Each row is a point. Each table stands for the endless flat space through its points: a line for two points, a plane for three, and so on. The two share one point or none. Which?

First (2 x 3):
[[-0.18  0.03  0.07]
 [-0.38 -0.02 -0.13]]
Second (2 x 3):
[[-0.35  0.07  0.08]
 [-0.20 -0.03 -0.07]]
They share: [-0.26  0.01 -0.01]

First (4 x 6):
[[ 0.13 -0.10 -0.33  0.12  0.27  0.30]
 [-0.08  0.41 -0.02  0.09  0.44  0.19]
 [ 0.00  0.51 -0.10  0.28  0.21  0.07]
 [-0.10  0.04 -0.10  0.08  0.29  0.42]]
Second (3 x 6):
[[-0.02  0.27  0.02  0.37  0.31  0.14]
 [-0.44  0.47 -0.41  0.12  0.29  0.13]
 [-0.26  0.38 -0.23  0.21  0.29  0.15]]
They share: [-0.08  0.26 -0.08  0.18  0.23  0.28]

First (3 x 8):
[[-0.10  0.03 -0.02  0.30 -0.09  0.34 -0.01  0.47]
 [ 0.11  0.19 -0.03  0.26  0.10 -0.04  0.20  0.39]
 [ 0.10  0.43  0.02  0.20 -0.07 -0.22  0.45  0.01]]
Second:
[[ 0.06  0.02  0.03  0.37 -0.03  0.19 -0.08  0.35]
 [ 0.01  0.04  0.01  0.37 -0.15  0.15 -0.07  0.40]
 [-0.09  0.16 -0.01  0.33 -0.31  0.01  0.07  0.46]]
They share: no point

First (3 x 11):
[[ 0.11  0.23  0.02 -0.36  0.19  0.07  0.09  0.39  0.16  0.29 -0.14]
 [ 0.22  0.35 -0.02 -0.38  0.15  0.02  0.12  0.41  0.19  0.20 -0.22]
 [ 0.10  0.15 -0.10 -0.06  0.15  0.34  0.12  0.13  0.03  0.44 -0.14]]
Second (3 x 11):
[[ 0.03  0.07 -0.12 -0.15  0.11  0.19 -0.05  0.59  0.16  0.42 -0.24]
 [ 0.27  0.30 -0.16 -0.22  0.34  0.01  0.28  0.22  0.03  0.30 -0.14]
 [ 0.14  0.31  0.06 -0.26  0.01  0.32  0.08  0.13  0.15  0.28 -0.18]]
They share: [ 0.16  0.25 -0.06 -0.22  0.15  0.18  0.12  0.27  0.11  0.32 -0.18]

First (2 x 14):
[[ 0.12  0.11  0.05  0.05  0.34  0.15 -0.25  0.18 -0.06  0.08 -0.07 -0.09
   0.34 -0.15]
 [-0.28 -0.14  0.15 -0.25  0.09  0.05 -0.30  0.13  0.14  0.23 -0.37 -0.44
   0.04 -0.30]]
Second, 3 rows:
[[-0.02  0.17  0.08 -0.36  0.40  0.11 -0.65 -0.02 -0.11  0.37 -0.29 -0.24
  -0.24 -0.15]
 [-0.14 -0.05  0.37 -0.32  0.27  0.17 -0.52 -0.04 -0.10  0.19 -0.33 -0.23
  -0.06 -0.38]
 [-0.26 -0.25  0.50 -0.12  0.04  0.17 -0.23  0.04  0.01  0.01 -0.35 -0.30
   0.24 -0.51]]
They share: no point

First:
[[-0.06  0.18 -0.25  0.15  0.34  0.01  0.22 -0.15  0.26  0.07 -0.24  0.10
   0.01  0.10  0.36 -0.27  0.08 -0.33  0.00  0.09]
 [-0.09  0.17 -0.26  0.18  0.30  0.04  0.20 -0.13  0.19  0.05 -0.18  0.06
  -0.05  0.14  0.34 -0.28  0.08 -0.26 -0.03  0.12]]
Second (4 x 20):
[[ 0.04  0.11 -0.24  0.01  0.34 -0.19  0.24  0.10  0.33 -0.16 -0.19  0.28
  -0.15  0.12  0.06 -0.30  0.43 -0.11 -0.19  0.30]
 [-0.29  0.38 -0.37  0.31  0.24  0.15 -0.05 -0.39  0.03  0.08  0.19 -0.26
  -0.04  0.21  0.52 -0.26 -0.10 -0.10 -0.02  0.32]
 [ 0.08 -0.05  0.00  0.29  0.18  0.01  0.24  0.22  0.01  0.12 -0.39  0.28
  -0.47  0.44 -0.02 -0.38  0.31  0.09 -0.03  0.14]
 [ 0.07  0.13 -0.11  0.14  0.30 -0.16  0.14  0.08  0.23  0.00 -0.23  0.27
  -0.28  0.29  0.03 -0.33  0.40  0.05 -0.08  0.34]]
They share: [-0.15  0.15 -0.28  0.24  0.22  0.10  0.16 -0.09  0.05  0.01 -0.06 -0.02
 -0.17  0.22  0.30 -0.30  0.08 -0.12 -0.09  0.18]

First, 3 rows:
[[ 0.11  0.16 -0.34  0.16  0.13 -0.05  0.19 -0.11 -0.11  0.07 -0.05 -0.07
   0.09 -0.20 -0.21  0.00 -0.26  0.05  0.04 -0.01 -0.26  0.18  0.52 -0.15]
 [ 0.34  0.50  0.14 -0.06  0.01 -0.24 -0.02 -0.19 -0.44  0.42  0.42 -0.08
   0.43 -0.47 -0.04  0.02 -0.21  0.20  0.20 -0.02  0.05 -0.24  0.09 -0.36]
 [-0.10 -0.02 -0.10 -0.05  0.22  0.13  0.16  0.10 -0.20  0.07  0.16  0.05
   0.21 -0.11 -0.30 -0.24 -0.11  0.20  0.07 -0.19 -0.38  0.12  0.43 -0.03]]
Second (2 x 24):
[[ 0.19  0.16  0.06 -0.08  0.25 -0.13  0.01 -0.11 -0.45  0.13  0.27  0.13
   0.45 -0.22 -0.05 -0.06 -0.04  0.15  0.08 -0.17 -0.32  0.10  0.26 -0.15]
 [-0.01  0.24 -0.10  0.00  0.01  0.07  0.17  0.05 -0.13  0.29  0.23 -0.15
   0.13 -0.30 -0.33 -0.18 -0.28  0.23  0.16 -0.05 -0.08 -0.14  0.34 -0.19]]
They share: [ 0.09  0.20 -0.02 -0.04  0.13 -0.03  0.09 -0.03 -0.29  0.21  0.25 -0.01
  0.29 -0.26 -0.19 -0.12 -0.16  0.19  0.12 -0.11 -0.20 -0.02  0.30 -0.17]
